Rows are points. Two turns around zero, p and q, are shown by what they do to some points. Where does a point land after both, in the order given? Backwards means that the second turn is done in reverse. Each puzzle has new turns, and all numbers are rounded.
In the rows, zero is written as 128.

Turn p:
[ 86 129  97] => [ 76 133 127]
[187 150 107] => [158  71 111]
[ 87 132 170] => [126 186 118]
[190 113 120] => [169  82 147]
[ 90 115 146] => [112 168 137]
Turn q:
[118 173 121] => [167 141 106]
[150 145 218] => [176  68 183]
[174  97  96] => [ 79 101  97]
[127  97 135] => [103 125 148]
[104 145 106] => [139 160 113]
[ 95 112  93] => [106 173 121]
Where do these land?
p, then q backwards: [195  96  75] => [181 122 202]
p, then q: [152 145 156] => [117 103  98]
q, then p backwards: [ 70 126 161] => [123  74 166]
q, then p: [127 165 122] => [137  92 127]
q, then p backwards: [ 86 124 159] => [127  82 153]
p, then q: [137 111  95] => [113 132 163]

Turn p:
[133 132 103  95] => [147  94 118 140]
[ 93 135  87 165] => [103 139  69 123]
[156 190 156 142] => [184 172 134 107]
[ 83  69 174 134] => [ 56 120 168  99]
[174 115 120 104] => [150 115 150 170]
Turn q:
[127 114 148 131] => [144 133 122 111]
[113 111 131 182] => [177 121 106 150]
[144 103 133 111] => [119 118 115  99]
[ 45 158 109 136] => [162 114 200 170]
[143 155  68 100] => [ 68 103 141 158]
[197 128 179 108] => [ 97 179  85  80]
Where do these land?
q, then p: [123 115  85 121] => [ 84 126 136 136]
q, then p: [120  92 164 174] => [169 126 127 184]
p, then q backwards: [102 103 124 116] => [139 118 102 104]
q, then p: [111 208 114 152] => [127 205 114  92]
q, then p: [185 123 153  77] => [140  66 101  86]
